Each row is a point. A path goes straight from each point to the next, and from the last back to the first. The post is the endless flat space through its rows: a point in 2 columns, a line in 3, a plane in 4, and so on, so that a path can go around it. How many times does the path go around the post? Going back the other way cancels.
In the rows, 128 means zero.

Post (1 x 2):
[[139 139]]
Path (11 x 2):
[[117  75]
 [183  94]
 [170 130]
 [139 107]
 [112 109]
 [ 91 167]
 [125 206]
 [180 184]
 [180 205]
 [114 180]
 [102 123]]
Times around: 0

Post (8 x 9):
[[142 106 168  36 123 157 137 175  91]
 [118 136 112 173 148  73 170 130  96]
 [131  80 200 122  45 184 122 183 160]
 [116 119  54 147 135  45 113 103 141]
 [ 77 113  95 149 100 119 172  72 105]
 [112 146  30 146 173 107 172 157 132]
 [108 140 114 127 192 110 192 102 181]
 [148 100 191 161  59 209  59 102  65]]
Path (20 x 9):
[[ 41 105 168 150 120 180 161 104 106]
 [126 118 156 109 189 102 174 124 128]
 [140 104 118 171 135  70 175 112 206]
 [150 146 108  89 110 123 165  85  84]
 [108 186  64 177 107  80 150  87 104]
 [ 87 118 128  46 142  48 119 143  87]
 [ 65  64 190 129  61  68 137 158 101]
 [ 94 169 125 167  91 136 141 187 140]
 [134 153 162 179  27 146 153 137  64]
 [138 112 111 132 112 165 177 111 119]
 [116 130 122 171 108 152 198 111  86]
 [150 163 150 151  67 162 149 173 148]
 [111 155 172 163 100 161 124 189 135]
 [ 93 103 158 157 131 138 134 161 123]
 [145  58  84 136 165 181 101 139 177]
 [152  66  33 185  91 107 152 150 100]
 [119 119 165 143 102 154 156  53  75]
 [149 125 169 212  87 190 175  69  96]
 [152 112 103 103 208  86 167  93 138]
 [117 127  92  60 215 124 146 124 150]]
Times around: 1

Post (17 x 18):
[[118 110 131  79 135 153 125 116 117 139  59 115 150  59 176 114 187 136]
 [166 131 141  78  60  88 208 102 100 139 161 127 194  99 168  56 153 104]
 [ 85 192 130 102 146  39 180  68 113 152 110 141 154 200 138  83 182  56]
 [189 105  49  42 186 176 141 198 133 212 143 176 134 154 119 167 107 128]
 [ 92 177  52  82  94  61 158  81 107 119 160 135  99 175 203  82 112  74]
 [ 90 148 179 120 111  70 144 110 135 150 175 114  68 165 170  85 150 124]
 [145 125 104 135 131  43 111  92 160  97 111 145 132 138 112 124 123 117]
 [112 139 149 109 123  62 112  83 126 164 152 159 190 157 225 129 126 103]
 [145  72 136 104 158 167  65 172  40 155 135  67 153  76  97 176 111 110]
 [131  69 113 178  81 168 145  98 112 191 104 101 171 103 164 167 126 122]
 [172 126 124 141 158 136  90 207  30 205  70 188 115  61 124 213  65 152]
 [115 109 163 102  83  62 113 155 144 101  76 115 113 207 140 223  69  74]
 [115 145  99 147 135  98 231  99 114  80 151 100 171 164 214  84 171 155]
 [123  85 140  72 118 216  64 157  31 206  76 164 163 107  78 210  51 206]
 [143 107 106 120  84 113 163 115  78 110 155 184 163 163 171 103 227 107]
 [150  69 117 128 111 123 108 151  64 165  45  79 180 134 153  56 158 159]
 [ 98 161 146 144 122 101 136 136 156 107 127 178 127 174 169  78  68  44]]
Path (11 x 18):
[[132 133  91 180 131 135 210 190  77 107  88 132 160 149 160 122 203 119]
 [ 92  73 108 132 130 139  99 122  95 244  87 121 113  96 164 124 115 137]
 [141  84 181 154  81 122 191 121 116 192  70 134 145 148 201 105 158 156]
 [200 120 123 184  95 111 123 115  99 144 104 161 141 120 249 144 122  94]
 [124 148 124 132 115 112 127 151 155 176 115  94 160 158 225 126  87 110]
 [128 134 115 143 108  86 139 146 126 101 154 152 132 130 189 115 114 108]
 [ 95  85 138 140 126 117 155 152  90 177 100 138 143 115 183  96 174 151]
 [119  77 115 137 109  86 150  73  98  75 115  71 129 142 175 154 152 150]
 [148 130 171  85 182  98 166 127  94 143  87 134 129 165 137  76 168  69]
 [154  87 124 110 136  98 135 106 122 141 164 168 199 142 126 116 161 115]
 [ 97 136 104  94  93  40 149 122  99 156 143 164 162 119 133 105  95 125]]
Times around: 1

Post (17 x 18):
[[134  99 213 101  96 172 136 108 110  91 151 170  63  52 121  92 168 141]
 [116 102 125 176 192  75 194 175 174 106 161 165 110 116 175 209  90 157]
 [133 172 142  94  59 138 134 138 108 147 141  83 148 122 139 160 106 172]
 [109  72 171 176 134 126 183 125 137  80 114 138 166 132  90 106 134 139]
 [ 95 151 216 164 169  95 141 147  81 153 203 195 144 126 110  79  78 216]
 [139 197 153 105 119 125 183 101 163 129 121 136 184 192 144 164 108 168]
 [101 172  97 107 137 165 117  89  59 102 145 119 160 125 118  76  90 119]
 [192 152 140 104 101 146 188 152 102  88 143  84 148  89 113 117 208  85]
 [146 167 144 173 109 151 179 186 122 102 144 180  63  92 135 205 115 102]
 [142 134 125 129 138  90 147 162  84 187 128 124 147 129 125 128 213 113]
 [130 224 128 139 114  85 123 146 117 188 158  66 118 137 129 128 161  80]
 [150 187 103 103 172 117 212 155 105  87  47  54 165 174 143 157 104 183]
 [106 195 141 135 152  85 111 202  95  90 154 169 124  49  87  84 120  99]
 [132 110 164 121 166 103 126 118  60 129 162 101 111 150  66 123 149 140]
 [ 98 185 190 100 127 104 100 186  90 105 159 142 169 141 178  82  93 134]
 [152 112 153  68 143 190 143 127 145 116 138 111 154  61  93  88 132  49]
 [122 129 147 108 135 122 148 166 139 162 176 114 130 167  83 105 215 129]]
Path (30 x 18):
[[164 140 174 109 150 162 154 183 151  84 180 107 180 136  86 162 185  91]
 [ 80 175 134 130 108 115  90 181  98 138 176  82 135 146 121 180 161 121]
 [ 66 164 154  83 213  90 134 152 112 143 138 163  57 140 177 193 107 158]
 [106 138 135 101  92 145 152 129  61 124 213  50 144 191  89  82 104 116]
 [211 169 213  80 150 123 179 138 125 131  87 100  37 175 200 145 142 131]
 [ 88 159 101  98  83 172  68 145 171 128 139 159 171 155  78  92  77 165]
 [173 163 165  51 188 112 117 174  98  99 152  54  65 154 126  79 182 109]
 [141  99 147  90  53 156 151 106 139 134 205  87 134 139  55  84 178 137]
 [125 154 148  41 143 175 200 110  62  71 118 122 170 145 166 154  62 136]
 [154 198 183 105 138 145 189 227  88 196 178 185 113  72  53 120 160 105]
 [172  96 179  97 139  89 176 106 144 165 193 141 136 127  98 114 164 170]
 [140 116 139 135  43 199 152 161  85  90 120 118 249  89 124 100  64 124]
 [153 176 149 168  78 131 153 173  78 169 103  56  91  46 118 145 146 156]
 [168 238 109  81 158 101 142 165  94 125 188 102 141 100 197 161 173  92]
 [114 161 148 170 142 150 183 112  97  95 147 162 144 104  80 151  87  66]
 [115 179 143 179 121 144 183 158 114  89 127 126 133 145 107  99 182 106]
 [107 143  99  95 200 129 203 237 189 113  87 156 238 184 104 126 175 146]
 [124  73 201 103  86 159 170 156 107 113 139 103  88  15 169 184 148 171]
 [139 147 150  59 134 129 163 107  95 145 131 145 113 117  99 178  94 142]
 [182 183 126 139 140 100 213 123 131 106 134 119 114  79  56 117 108 137]
 [ 97  67 143 156 147 101 121 163 115  70 111 207  59 162 167 141 165 186]
 [129 184 145 159 166 115 158 115 145 127  96 127 146 128  64 105 137 143]
 [123 134 104 151 148  88 100 177  75 187  98  69  99  37 117 112  96 113]
 [176 139 152  89 161 157 185 185  97 132 128 188 170 144 140  97 115  92]
 [114 192 144  78 177  99 144 163  43 140  84 139  89  92  89 119 109 181]
 [102 156  84 105 148 136 128 149 117 144 138 124 115 121 102 114 108  73]
 [187  63  68 144 172  83 144 160  46 129  78 105 143 120 111 154 132 122]
 [144 130 155 190 111 131 168  82 132 134 110 102 159 185  94  67 247 180]
 [125 164  93  60 166 155 171 140 140 117 126 145 145 101 135 119 180 194]
 [ 55 159 136 164 136  67 106  85  64 112 148 109 123 102 168 140  80 168]]
Times around: 2
